Each point is reached from the start by the listed moves, each made once or not at all, plus a little noise. Say if it took an odd or an even number of moves. Then give how often each move was made.

Moves:
(1): [ 30 -12  -1 -19  -6]
(2): [31 34  2  7  8]
Start: [ 27 -22  -8  10  13]
Points:
[60 10 -4 15 20] -> odd (0, 1)
[ 27 -23  -8  10  13] -> even (0, 0)
[ 58 -32 -10  -9   8] -> odd (1, 0)

Moves:
(1): [15 11  1 -5 -2 -1 -4  1  5  7]
(2): [-10  20  -4   0   2   4   3  -7   5   5]
(3): [  1   5  29  10   1  -2   5   5  -9 -13]
(4): [ 1  0 -4 15  4 -7  1 -4 -1 -8]
(5): [ -2  -1   3 -11  23  -3  -8  -7   3  -3]
(6): [  5  -2  -7  17   8  32  -3 -11   6 -11]
(7): [ 8 -6 -3 -7  5 -1 20 -1 -5  0]
(8): [-8  6 -6  2 16  1 -2 23 -6 -2]
(9): [-2 -2  7  8  2 -4  1  6 15  6]
Start: [ -6   3  -1  -6   7  -5 -13  -1   3  -2]
Points:
[ 13  15  16   0  57  19  -5   8  -5 -24] -> even (1, 0, 1, 0, 1, 1, 1, 1, 0)
[-23  33  17  11  53 -13 -13   8  -6 -22] -> odd (0, 1, 1, 1, 1, 0, 0, 1, 0)
[ -4  41  14  41  37  19 -11  12  16 -17] -> odd (1, 1, 1, 1, 0, 1, 0, 1, 1)
[ -1  -6   2   0  41 -20   3  -6  14  -6] -> even (0, 0, 0, 1, 1, 0, 1, 0, 1)
[ -6  39  18  31  60  14 -19   6  18 -21] -> even (1, 1, 1, 1, 1, 1, 0, 1, 1)
[ -2  43  12  19  32  28 -15   9   3 -15] -> odd (1, 1, 1, 0, 0, 1, 0, 1, 0)

Moves:
(1): [ 12   3 -10  -7   7  -2   0  -1 -11  -8  -7   0  -8  14  -2  -7  -5   3
 -14  -5   4   0]
(2): [ -8  22   5   8  10   0   8   5   2   1   8   0   8 -11   4  -5   2  -4
   4   8  12 -11]
(3): [  5  -1   9  -1 -12   2  -3  -6   0  -1   8  11  -1  -5   5  -8   6  14
  -8  -9   6  -3]
(4): [ -4  -5   4  14  16  -7  -7   0   4   7   1  -1 -11   1 -11   7   3  17
  19  -5  -5 -14]
(5): [-10  -1   2 -12  23 -12   2  13   7  11  -4   7  19   7  -8   2  -6  -1
   8  -4  12   3]
(6): [ 3  2  4  1  3  9 -4  1 -1  7 -6 -1 -4 -3  0  4  2  4 -4 -3 -3  1]
(7): [ -3   1   3  -1   0   3   6   3  -3  -2  -3  -2   4  -1   0  -5  -6   3
   0   3 -16   6]
(8): [ -3   9   6   0  -2 -10  -6   9   4  -1   0   5  -8   2  -2   0   1  -5
  -3  -3  -6   0]
(9): [ -3  -3   3  -2   2  -5   4 -11  18   0   6   3  -4  -7   3  -5  -4  -1
   2   5   0   4]
(10): [ 12   5   3 -12  -4 -14  -2  -3   3  22  -2   6  -1 -12 -12  -6   0  -7
   5  -2  -6   3]
(11): [ -6  -2  -5  -2   3   4 -11   1  -8   4  11  -8   4  -2   8   2   7   1
   1  -5  -5   6]
(12): [ -3  -4 -14   5  11  -1   2   2  -4   1   2  21  -1   2  -3   1   0   2
  -1   5  -4  -1]
(13): [  4  -4  -7   5   1   4  -7   1   9  -3  -7  -2   7  -8  -3 -12  -1  -2
   7 -12   6   0]
(14): [  9  -6   4  10 -11   7   7   0   4  15  -2  -5   4  23   6   4 -15  -4
   0  -6   2  -1]
(15): [  2  -2  -1   3   5   2   1  -1  -5  -3 -20   6   1 -12  23  -1  -6  -5
   3  -7  -8  -3]
(16): [  7  -1   1  -1  -7   4  -1  -6   2  -9   7  11  14  -2   4  17 -16  -3
  -8  -8  -2   2]
(17): [ 19   0 -13   1  -5  -7   1  -1   7  -4 -10   0   8  -4   2   3   9   4
  -6   0  -8   7]
(18): [ -3   7  -9  -4  -9   4  -9  -1   0   3   0  -4   7   4   0   2   1  11
   5   3 -11   0]
(19): [ -1   3   5  -7  -9   3   7  -1   6   8  -1  -3  -8  -1   5   5   7   4
  19  -8 -10  10]
(20): [15  0 16  6 -2  4 -9  6 -2  0  2  3  0  2  4  4  0 -4  6  5  2  4]
Start: [  4   1   0  30  -6   9  -3  -5   8   2   0  -6   8  12  -7   1  -5   0
   3 -11  -3 -10]
Points:
[ 47  -1   6  38  -1   0 -26 -19  24  31 -21  37   6 -25   3  -3  -1  37
  24 -18 -53  -3] -> odd (0, 0, 1, 1, 0, 1, 1, 0, 1, 1, 0, 1, 0, 0, 1, 0, 1, 1, 0, 1)
[ 18  -2  10  21  -7  11   0  -4  16  27  -5   5  27  50  -6  19 -33  45
  25 -48 -21  -7] -> odd (1, 0, 1, 1, 1, 0, 1, 0, 0, 0, 0, 0, 0, 1, 0, 1, 0, 1, 1, 0)
[ 60  -7 -10  36  14  -3 -37 -17  23  27   0  24  -2 -11 -15 -13  11  28
   6 -38 -17  -3] -> odd (1, 0, 1, 1, 0, 1, 0, 0, 1, 1, 1, 1, 1, 0, 0, 0, 1, 0, 0, 1)
[ 16   1  11  33 -40  34  -3 -21  41  29  -4  -9  13  13  10 -15 -16  29
  25 -38 -29  10] -> even (0, 0, 1, 0, 0, 1, 1, 0, 1, 0, 0, 0, 1, 1, 0, 0, 0, 1, 1, 0)
[ 15  20  -2  15  16   0  10   4  -1  47 -10  25  30  15  21 -19 -17   6
  20 -41 -16  -1] -> odd (1, 1, 1, 0, 1, 0, 1, 0, 0, 1, 1, 1, 0, 1, 1, 0, 0, 0, 1, 0)
